Rows are points. The ring and each string are closed loops that go straight from each point to the next, and from the last back to the first. Before rounding, they use only three directions, however many columns there are. How many times does the string pass through the ring? Passing back the other way cancels.

Ring (7 x 3)
[[-1.6 -0.8  4.1]
 [-0.9 -1.6 -1.0]
 [-1.1  1.1 -5.0]
 [-2.6  3.3 -5.9]
 [-5.0  4.6 -3.8]
 [-5.2  4.2  0.5]
 [-3.1  2.0  5.1]]
String (23 x 3)
[[-0.5  1.6 -0.8]
 [ 1.4  1.4 -3.8]
 [-0.1  1.6 -7.1]
 [-3.8  1.1 -8.4]
 [-4.8  1.7 -8.1]
 [-4.3  4.7 -9.5]
 [-2.6  6.6 -5.4]
 [-2.6  5.3 -2.2]
 [-4.0  2.0 -1.9]
 [-7.1  2.7 -3.6]
 [-7.2  4.1 -1.4]
 [-4.8  1.9 -0.9]
 [-3.1  2.9  1.6]
 [-1.6  4.1  5.9]
 [-2.2  2.9  9.4]
 [-3.3  0.4  6.3]
 [-4.4 -0.5  0.8]
 [-2.6  0.6  1.1]
 [-0.1  0.3  4.0]
 [ 0.1 -2.8  3.6]
 [-0.9 -4.4  0.3]
 [-4.0 -2.0 -3.2]
 [-3.6  0.2 -2.2]]
Times through: 2

Ring (6 x 9)
[[ -7.5   5.5  -1.0   1.4  -6.1   0.7  -1.4   5.8  -1.4]
 [ -3.8   7.0   2.6   1.1 -10.1   1.6   1.4   6.2   0.4]
 [  2.9   2.1   3.0  -1.9  -7.8   0.4   3.0   3.7  -0.8]
 [  5.3  -5.6   3.1  -3.8   0.4  -6.0   0.8   4.1  -1.7]
 [  1.9  -5.7  -0.1  -3.3   2.5  -5.5  -1.2   3.5  -3.3]
 [ -2.5  -1.7  -2.8  -1.8   0.0  -1.9  -1.8   2.9  -4.1]]
String (25 x 9)
[[  6.6  -4.7   6.4  -3.4  -1.4  -7.1   1.9   6.0   0.5]
 [ 10.0  -4.3   3.4  -5.2  -3.9  -2.0   4.2   1.2  -2.3]
 [  6.4  -1.9  -0.1  -4.4  -4.8   1.1   3.3  -0.1  -3.9]
 [  2.6  -0.4   0.8  -2.6  -4.6  -0.4   1.8   2.6  -2.5]
 [ -0.8   1.1   3.8  -0.5  -4.4  -3.6   0.3   6.8   0.4]
 [  6.3  -0.8   4.6  -3.1  -6.1  -1.8   3.6   3.7  -0.5]
 [  9.3  -3.1   4.7  -4.5  -5.0  -2.3   4.3   2.5  -1.2]
 [  8.6  -4.3   0.7  -5.3  -3.1  -0.6   3.4  -0.2  -3.9]
 [  3.6  -2.5   1.5  -3.1  -2.4  -2.6   1.3   3.1  -2.3]
 [  1.6  -2.7   3.7  -1.9  -1.0  -6.0  -0.1   6.3  -0.3]
 [  0.9  -3.5   3.5  -1.9   0.3  -7.0  -0.8   6.7  -0.4]
 [  1.3  -7.3   2.6  -2.8   4.8  -9.8  -2.3   6.5  -1.4]
 [  3.6  -8.4  -4.2  -5.2   5.0  -3.9  -1.4  -0.3  -6.6]
 [  0.8  -3.1  -2.8  -3.2  -0.1  -1.4  -0.6   1.3  -4.8]
 [ -2.4  -0.4   0.2  -1.0  -1.6  -3.1  -1.2   5.1  -1.9]
 [ -5.8  -0.4  -1.2  -0.1   0.3  -4.0  -3.2   6.0  -2.3]
 [ -5.8  -0.7  -3.6  -0.7   0.6  -2.3  -3.3   4.0  -4.0]
 [ -1.4  -2.7  -7.6  -3.4   0.5   1.9  -1.5  -1.6  -7.8]
 [ -0.6  -1.3  -2.5  -2.4  -1.5  -0.6  -0.6   1.9  -4.2]
 [ -2.0   0.0   1.2  -0.9  -2.3  -3.3  -0.9   5.6  -1.3]
 [ -2.4  -3.5   0.7  -1.3   2.2  -6.7  -2.7   6.3  -1.7]
 [  2.4  -9.4  -0.4  -4.2   6.8  -8.7  -2.6   3.7  -3.8]
 [  6.2 -10.0   0.2  -5.4   5.4  -7.5  -0.7   2.2  -4.1]
 [  4.0  -4.1   0.5  -3.7  -0.7  -3.1   0.8   2.3  -3.2]
 [  1.2  -1.5   2.7  -1.8  -2.3  -4.1   0.3   5.3  -0.9]]
Times through: 5
